Each row is a point. Each copy is the shape, with its points in the same order, turned, moved and blurred by noise. Is it also mirrored, or only turned?

Shape (8 x 3)
[[-5.6 -3.9 -3.3]
 [ 0.2  1.0 -3.5]
 [ 2.6  2.7 -2.4]
 [-0.1 -5.0  2.3]
 [ 2.1 -1.3 -7.2]
 [ 4.0 -2.0  0.7]
 [ 5.5 -0.4  0.6]
 [-3.8 -4.7  2.7]]
Copy 1 (8 x 3)
[[-2.3 -0.4 -9.1]
 [ 2.7  2.8 -4.1]
 [ 4.1  3.2 -1.0]
 [-0.9 -4.8 -2.5]
 [ 6.4  1.3 -6.7]
 [ 3.6 -2.7 -0.3]
 [ 4.6 -1.6  1.2]
 [-4.0 -3.6 -4.1]]
Copy 1 is: only turned
Copy 2 (8 x 3)
[[ 0.1 -2.0 -7.2]
 [-4.1 -0.1 -1.3]
 [-5.1 -0.1  1.2]
 [ 3.6 -3.9 -0.3]
 [-7.2 -3.7 -2.4]
 [-0.7 -4.3  3.0]
 [-2.2 -2.5  4.6]
 [ 5.1 -1.6 -3.3]]
Copy 2 is: mirrored

Shape (9 x 4)
[[ 2.5  1.5 -3.2 -2.2]
 [-0.3  1.1  1.9  4.5]
 [ 5.4 -3.5 -6.4  2.8]
 [ 5.8 -1.7 -3.5  4.2]
 [-0.5 -4.3  4.9 -3.7]
 [ 0.6  1.9 -0.1  2.0]
 [ 6.2  5.0 -2.2  4.9]
 [ 0.8  5.4 -3.4 -2.6]
 [-3.3 -2.6  4.5  0.0]]
Copy 1 (9 x 4)
[[ 2.5  1.4 -3.8 -2.7]
 [ 2.0 -0.8  3.6  1.4]
 [ 1.1  2.5 -6.3  5.5]
 [ 2.2  4.4 -3.0  4.5]
 [-5.6 -1.8  1.2 -3.6]
 [ 3.6 -0.1  1.0 -0.1]
 [ 7.3  6.0  0.1  1.0]
 [ 5.3 -0.1 -3.4 -5.2]
 [-2.7 -4.1  3.2 -2.2]]
Copy 1 is: mirrored
Copy 2 (9 x 4)
[[ 3.6  4.6 -0.3  1.0]
 [-2.2 -0.9 -3.4  3.4]
 [ 8.8  0.3 -5.1  2.3]
 [ 5.5  0.6 -6.6  2.5]
 [-0.9 -2.2  1.9 -5.5]
 [-0.6  1.9 -2.0  2.9]
 [ 1.1  5.6 -7.7  4.6]
 [ 1.5  7.2  1.1  2.9]
 [-2.8 -3.6  1.8 -1.1]]
Copy 2 is: mirrored

Shape (12 x 6)
[[ -0.7   4.4  -0.3   5.7  -0.7  -0.7]
 [ -3.1   5.7  -0.3   3.1   0.8   4.7]
 [  1.5  -1.3   0.7  -5.0   3.1  -3.4]
 [ -0.1   2.2   0.9   5.1   0.9  -0.9]
 [  3.6   0.1  -4.2   4.1   3.2  -1.1]
 [ -2.8   1.5  -0.2   1.2  -0.3   1.5]
 [ -5.3  -1.0  -0.6   0.6  -0.9   3.4]
 [ -2.0   5.5   1.0   0.4   4.2  -3.2]
 [  4.3  -1.4  -2.3  -4.9  -2.9   0.1]
 [  4.6  -1.2   0.1  -0.4   1.5 -10.5]
 [  5.2  -6.1   7.2  -9.2   4.1  -3.9]
 [  0.9   4.9  -1.0   5.6  -1.4   0.5]]
Copy 1 (12 x 6)
[[  0.9   3.4   0.5   4.5  -2.3  -0.9]
 [ -2.9   4.8  -2.0   4.2   1.4   0.8]
 [  2.1  -0.1   1.8  -7.5   2.8  -0.9]
 [  0.4   1.7   3.3   3.8  -1.4  -0.5]
 [  6.9  -0.6   1.9   2.0   2.7  -0.5]
 [ -1.8   0.2  -1.5   1.5   0.0   0.1]
 [ -4.4  -1.7  -2.9   0.8   0.2   1.0]
 [ -0.7   4.9   1.6  -1.2   0.7  -4.6]
 [  5.9  -0.3  -3.0  -6.0   0.0   4.0]
 [  8.6  -1.2   5.3  -5.5  -2.9  -4.7]
 [  2.0  -2.6   7.4 -14.8   1.3   3.6]
 [  2.2   4.3   1.1   5.1  -1.6   0.0]]
Copy 1 is: only turned
Copy 2 (12 x 6)
[[ -3.1   4.7   2.6   1.8   0.5   3.3]
 [ -3.2   3.7  -1.2   1.1   5.0   6.8]
 [  2.1  -0.1  -0.9  -7.5   2.5  -2.7]
 [ -0.8   4.3   1.9   1.7   1.4   1.3]
 [ -1.1  -1.5   4.5   1.7   3.3  -1.3]
 [ -1.8   2.2  -2.3  -0.5   2.0   3.2]
 [ -2.3   1.1  -6.0   0.8   1.6   3.0]
 [ -2.9   6.1   1.1  -3.7   4.9   0.0]
 [  0.7  -4.8   0.2  -5.6  -1.4   2.4]
 [  1.1   2.1   5.3  -5.6  -2.6  -7.0]
 [ 10.6  -0.9  -1.8 -10.9   0.7  -4.3]
 [ -3.1   3.5   4.0   1.7   1.0   4.5]]
Copy 2 is: mirrored

Shape (13 x 8)
[[ 0.2 -5.1 -3.8  1.6  2.2 -4.5  0.2  6.2]
 [-3.5  0.8  4.3 -1.3  0.1  7.3 -5.3 -4.3]
 [ 1.6  3.9 -1.9  2.3 -0.9 -1.5 -4.6 -0.8]
 [-4.0  6.2  1.6  0.9 -1.0 -0.9 -1.1  4.9]
 [-5.0 -3.1  0.6 -3.6  4.5 -0.6  5.8 -5.7]
 [-4.9  4.4  3.3 -0.6 -7.7  5.4 -0.1 -3.2]
 [-6.2  1.1  2.7  4.4 -4.4 -2.6 -5.0 -2.2]
 [ 2.3 -0.3  1.4 -3.8 -0.1  0.0 -4.3  1.0]
 [-4.5  5.1 -1.0  2.2  1.6  0.0  3.5 -3.8]
 [-1.7  3.3  0.3  0.1 -6.2 -4.5  1.2  6.6]
 [-1.5 -3.5 -1.3  7.0  1.9  0.4  3.9  2.3]
 [-5.6 -4.2 -5.3  0.6  3.4  0.8  2.5 -3.7]
 [ 2.6 -2.7  2.1  0.0 -5.7  4.9  4.0  3.2]]
Copy 1 (13 x 8)
[[ 5.8 -4.6 -5.1 -2.8 -0.3 -2.3  2.5  3.4]
 [-3.4 -0.2  4.7  0.7  3.6  7.4 -5.4 -2.6]
 [ 1.1  4.2 -1.7  3.0 -2.2  0.3 -3.7  0.6]
 [ 0.2  3.4 -0.9  0.3  1.6  1.4 -4.1  8.0]
 [-4.9 -3.8 -1.4 -2.8  8.1 -2.8  3.8 -2.0]
 [-7.4  3.8  6.1 -0.6  0.1  4.1 -2.8  3.0]
 [-2.7 -2.3  2.5  4.5 -0.8 -1.3 -6.2  4.1]
 [ 3.6  0.8  0.5 -4.7 -0.6  0.7 -4.8 -0.7]
 [-4.5  3.6 -0.8  2.7  5.3 -1.0  1.7  2.2]
 [-0.4  2.3 -1.1 -3.0 -3.7 -2.2 -2.8  9.8]
 [ 2.1 -4.3 -2.0  1.9  1.7  1.7  4.9  4.6]
 [-3.9 -5.3 -5.3  0.3  4.2  0.9  4.2 -1.4]
 [ 0.7 -1.2  5.1 -5.0 -3.3  5.1  2.9  2.8]]
Copy 1 is: only turned
Copy 2 (13 x 8)
[[-5.9  0.1 -0.1  1.6 -5.1 -1.2 -6.9  2.5]
 [-0.7 -1.7 -1.1  1.3  6.5  7.6  5.6  0.4]
 [ 4.0 -1.1 -3.4  2.7 -1.2  0.7  0.4  3.0]
 [ 0.0  3.1 -0.6 -0.9  1.8 -3.3  2.4  6.9]
 [-6.5  0.7 -2.2  0.8  4.4 -1.4  0.7 -8.4]
 [ 0.9  2.0 -1.3 -1.1  0.6  2.7 11.3  0.6]
 [-0.7 -4.9 -2.4  4.1 -0.4 -1.5  7.3  4.2]
 [ 0.6 -3.1 -1.0 -3.8  1.4  2.7 -1.6  1.0]
 [ 0.6  4.9 -3.6  4.3  3.3 -2.6  3.7 -2.0]
 [-0.9  2.3 -0.5 -3.4 -5.4 -4.8  2.5  5.1]
 [-4.7  2.9  3.8  7.0 -2.6 -0.2 -1.1 -0.9]
 [-7.8  2.3 -5.1  5.4  0.4  1.4  0.4 -4.8]
 [-1.7  3.4  5.0 -3.0 -4.9  4.0  3.0 -0.9]]
Copy 2 is: mirrored

Shape (13 x 9)
[[ 3.8 -6.3  2.4  2.1  1.0 -1.8 -3.3  4.3 -7.3]
 [ 2.5  3.1  2.2  6.0 -5.5  3.2  3.2 -5.7  0.8]
 [ 0.5 -4.4 -3.4 -1.4  1.9 -2.1 -5.4  0.5  3.0]
 [-4.6  0.3 -3.1 -0.7 -2.6  0.7 -5.0  1.0  6.3]
 [ 0.2  4.3  1.2  1.4  1.0 -0.4  2.7  1.3  1.1]
 [-4.4  3.0 -3.4  1.3  1.8  7.2  4.8 -1.4  4.2]
 [-3.4  0.3 -2.2 -2.9  2.2 -2.2 -3.1  1.4  1.0]
 [-2.9  5.2  3.6  1.6 -4.2  4.7 -0.5 -0.6  2.5]
 [-1.1 -0.7 -3.2 -1.3 -4.5  1.3  0.7  3.1  5.4]
 [ 5.0 -6.0  8.6  3.6  4.6 -0.3 -0.5  3.1 -3.0]
 [ 7.1 -4.5  1.0 -2.8  2.7 -0.7 -5.1  3.4 -0.7]
 [ 0.3  3.1 -0.1  6.4  1.4  1.5 -0.5  2.7  1.6]
 [ 3.0  4.7  2.3  5.8 -2.5  7.0  1.3 -1.5 -2.0]]
Copy 1 (13 x 9)
[[ 3.1 -7.6 -0.1  2.2  1.1 -8.0 -3.0  6.6 -1.0]
 [-1.6  2.2  5.2  4.0 -2.0 -0.6 -5.1 -6.0 -2.0]
 [ 3.5 -4.7 -4.2 -1.9 -2.3 -0.5 -1.2  2.5  6.9]
 [ 2.5 -2.9 -4.8 -0.8 -1.3  7.1 -3.6 -1.2  4.0]
 [-2.1  2.5  0.8  0.9  2.7  1.7 -2.6  2.4  0.5]
 [ 1.1  2.3  1.8  2.7  5.8  6.5  1.5 -4.0  3.3]
 [-0.6 -3.5 -5.2 -2.9  1.7  2.0 -0.5  2.5  3.5]
 [-0.4  0.3  0.9  0.7  2.8  5.2 -7.5 -3.4 -1.6]
 [ 3.9 -1.4  0.3 -0.2 -2.6  7.2 -1.0  1.2  1.0]
 [ 1.2 -6.3  5.6  2.7  3.3 -7.6 -7.1  7.0  3.2]
 [ 6.6 -3.7 -0.1 -3.4 -0.7 -5.5 -3.8  6.8  3.3]
 [ 0.5  2.1 -1.1  6.0  1.6  0.8 -4.8  1.9  2.4]
 [ 2.2  3.2  3.0  5.0  3.5 -1.7 -6.0 -3.7 -3.0]]
Copy 1 is: only turned
Copy 2 (13 x 9)
[[-1.2 -4.3  4.9 -6.6 -0.8 -2.4 -6.7  4.5 -5.2]
 [ 4.6 -3.3  5.2  3.8 -4.7  5.8 -1.8 -3.2  2.2]
 [ 0.8  2.4 -0.1 -6.7 -1.6 -4.7 -0.9  0.5  2.6]
 [ 0.4  7.0  1.1 -1.2 -5.5 -2.6  0.5  1.3  5.8]
 [ 1.8 -1.0  6.7  3.0 -0.1 -2.2  1.5  2.1  2.0]
 [-3.6 -1.7  2.7  4.5 -3.0  1.3  6.5 -0.2  7.1]
 [-2.3  4.5  2.9 -1.5  0.1 -5.2 -0.2  0.4  1.6]
 [ 0.9  4.0  6.6  4.1 -5.0  4.7  1.9  1.1  2.7]
 [ 2.6  2.1  0.8  0.4 -7.7 -3.3  3.7  0.9  2.7]
 [ 0.8 -5.5 11.1 -8.4  0.3  1.5 -2.1  3.6 -2.9]
 [ 2.7 -1.1  2.0 -8.8  1.4 -1.9  0.0  3.3 -3.9]
 [ 1.8 -2.1  5.0  1.4 -0.3  0.7 -1.1  5.3  5.4]
 [ 2.1 -3.4  3.9  5.0 -1.7  7.8 -1.0  1.9  1.3]]
Copy 2 is: only turned
Copy 3 (13 x 9)
[[-4.7 -2.7  2.8 -1.5  2.1 -5.7  5.6  3.4 -6.5]
 [-1.8 -2.9 -1.1  6.2 -4.9 -3.9 -3.2 -6.5  1.2]
 [-1.5 -0.7  0.2 -4.2  0.3 -1.2  3.7  5.5  5.2]
 [-3.7  1.7  0.6 -2.4 -5.0  3.7 -2.5  4.1  5.5]
 [ 0.0  3.4  0.5  3.6  0.9 -1.6 -4.2 -0.3 -1.6]
 [ 3.0  1.7 -1.3  8.2 -1.6  5.5 -4.7  0.9  1.9]
 [-1.6  3.0 -1.5 -3.1  0.3  1.8 -1.5  3.8  0.9]
 [-0.3  0.0  2.4  1.7 -5.0  3.4 -5.9 -4.1 -0.6]
 [-0.7  4.5  1.6  1.8 -6.5  0.9  1.3  2.4  2.9]
 [-5.1 -2.2  7.0  1.1  7.3 -3.2  4.7 -1.6 -3.2]
 [ 1.8 -0.6  4.9 -4.2  2.7 -4.6  5.1  3.9 -0.5]
 [-4.0  0.3  2.5  4.0 -0.2 -2.4 -5.0  2.5 -0.1]
 [ 1.2 -5.4  2.2  6.1 -2.4 -0.9 -4.8 -3.6 -4.4]]
Copy 3 is: only turned

Shape (17 x 11)
[[ 2.6 -2.8  0.5  0.1 -2.3 -6.5 -6.5  4.3 -1.3 -1.7 -2.8]
 [ 0.8 -3.5  1.0  7.6 -1.3 -2.6 -3.4  0.5 -3.4  1.7  2.9]
 [-1.8 -3.3  4.2  3.3 -0.4 -1.9 -4.4  5.0 -3.4  1.0  2.8]
 [-0.9  3.8  4.3 -2.6  1.0  1.6 -0.6  2.8  3.4 -2.2  1.9]
 [ 0.2  0.9 -1.5 -0.3 -6.6 -1.5 -0.1  4.9 -0.8 -0.6 -2.3]
 [ 1.3  8.8 -3.8 -2.3 -2.6  3.4 -0.6  1.0  0.7  0.5  6.1]
 [-7.3 -1.0  0.8  4.4 -2.1 -2.5 -4.8  4.2 -0.7  0.5 -4.8]
 [ 3.0 -1.2  4.0  6.2 -1.7 -2.8 -3.0  1.7 -0.1 -1.1 -0.7]
 [ 2.9  0.3 -8.6 -1.7  4.9  5.6  4.9 -4.3 -1.7  0.5  0.1]
 [-0.8  4.2  1.2 -0.7 -3.3 -1.7 -0.7 -3.3  4.7  0.5  3.4]
 [ 5.0  3.4 -5.4 -2.1  5.7  2.2  4.6 -1.9  0.6  5.5  3.3]
 [ 0.1  0.6  5.5  3.5 -5.0 -0.7 -7.1  0.8 -2.3 -4.6 -2.1]
 [ 1.3  4.3 -5.1 -8.0  2.0  3.7  2.4 -6.4 -0.5  6.8  1.4]
 [-3.1  2.6 -0.5 -1.3 -4.9 -3.9 -1.4  1.7  5.4 -5.1  2.1]
 [-2.7  4.3  5.1 -0.9 -5.9 -2.2  3.8  1.9  0.5 -0.5 -0.9]
 [ 3.8  1.1 -3.9 -0.9  0.5  6.5  1.0 -1.1  4.9  6.8 -0.4]
 [-2.4  6.3  4.6  5.4 -1.7 -5.8 -4.4  3.7  0.6 -0.6 -4.5]]
Copy 1 (17 x 11)
[[  1.8  -6.1   2.7   3.4  -5.3   1.7  -0.9   3.1   2.0  -1.9  -0.3]
 [  0.1   0.3   0.6   4.3  -0.8   3.6  -6.2   3.3  -3.7  -5.8   0.4]
 [  1.4   0.2   2.8   0.2  -3.9   4.6  -4.4   4.8  -3.5  -3.2   2.5]
 [  3.5   0.0   1.7  -4.5   0.8   5.4  -2.6  -3.2  -0.2   3.9   4.6]
 [  3.5  -1.1  -0.5   3.5  -2.7   3.7  -1.5   1.7  -0.5   5.5  -2.8]
 [  4.9   1.8  -5.3  -1.5  -1.4   2.3  -7.1  -8.8  -2.7   5.1  -0.7]
 [ -3.8  -2.8   3.1   1.6  -1.8   1.3  -5.2   7.1  -2.3   4.6   2.4]
 [  3.0  -3.3   2.4   4.2   2.4   4.5  -3.9   2.4  -0.4  -3.2   1.7]
 [  0.3   5.0  -6.8  -2.8   5.5  -5.2   1.4  -5.4  -2.1  -0.6  -3.9]
 [ -0.7  -0.1   2.3   1.3   1.1   4.6  -5.8  -7.5   0.4   3.5  -0.1]
 [  4.6   5.1  -2.5  -4.1   4.1  -4.1  -3.8  -7.4  -0.4  -1.9  -5.0]
 [  1.0  -6.8   1.4   4.4  -1.2   6.4  -1.1   1.6  -4.5   0.4   5.0]
 [ -0.4   3.3   0.0  -5.3   2.1  -4.1  -1.1 -10.8  -4.9   2.4  -7.1]
 [ -1.4  -0.6   0.6   2.7  -3.3   5.6  -3.5  -3.9   4.4   6.1   2.7]
 [  3.1   1.7   5.4   3.6   0.4   5.8  -2.1  -2.0  -1.5   7.8   0.8]
 [  1.1  -0.5  -3.2  -5.5   6.4   1.5  -4.4  -4.2  -1.1   1.3  -7.6]
 [  3.1  -5.4   5.8   4.3   0.6   1.0  -7.4   1.8  -0.5   4.5   5.4]]
Copy 1 is: mirrored
Copy 2 (17 x 11)
[[ 1.6  1.8  4.8  0.6 -4.4 -7.3 -0.8  3.3 -6.1 -1.2  3.6]
 [ 4.7  2.4 -0.8  1.0  0.4 -2.4 -0.3 -3.4 -5.7  1.3  4.0]
 [ 5.2 -2.1  2.3  1.6 -1.9 -1.8  1.1  0.7 -4.5  2.1  5.2]
 [ 0.2 -3.2  4.9 -0.3 -0.4  1.9 -0.7  3.7  4.3 -2.2  1.4]
 [ 0.7  0.1  2.1 -3.6 -5.6  0.0 -0.8  3.4 -4.5 -1.8 -1.9]
 [ 0.0 -1.1  1.7 -4.0  4.1  2.0 -4.5  4.8  2.8  2.3 -6.2]
 [ 0.6  1.6 -1.0  3.5 -9.0 -0.7  2.6  2.8 -2.9  2.6  3.5]
 [ 4.2  3.2  3.2 -0.2 -2.8 -2.3 -0.8 -1.9 -2.3 -2.2  4.6]
 [-6.0  0.1 -5.2 -6.3  8.1 -1.8  4.7  0.0  1.2 -3.1 -4.7]
 [-0.7 -0.3  1.5  2.2  0.0  1.4 -6.6  0.1  2.2 -2.3 -2.1]
 [-4.1 -1.7  1.0 -4.4  8.2 -2.4  2.4 -3.9  2.8  0.4 -5.9]
 [ 5.6  1.8 -0.2 -1.5 -5.7 -1.7 -4.0  4.1 -0.6 -1.9  7.1]
 [-6.7 -6.3 -3.6 -3.7  4.8 -4.7 -1.6 -1.3  5.0 -0.5 -7.8]
 [-1.9  1.4  3.9  2.7 -2.8  3.1 -4.5  5.8 -1.4 -4.0 -0.9]
 [-1.7 -3.1  3.8 -2.2 -6.4  4.2 -4.3 -0.9  0.0 -2.2  0.7]
 [ 1.2 -0.9 -1.1 -2.3  2.0 -3.4  3.0 -2.7  4.1 -3.0 -9.0]
 [-0.1  4.8  4.7  0.3 -8.8 -0.6 -2.3  0.8  1.8  3.1  5.1]]
Copy 2 is: mirrored
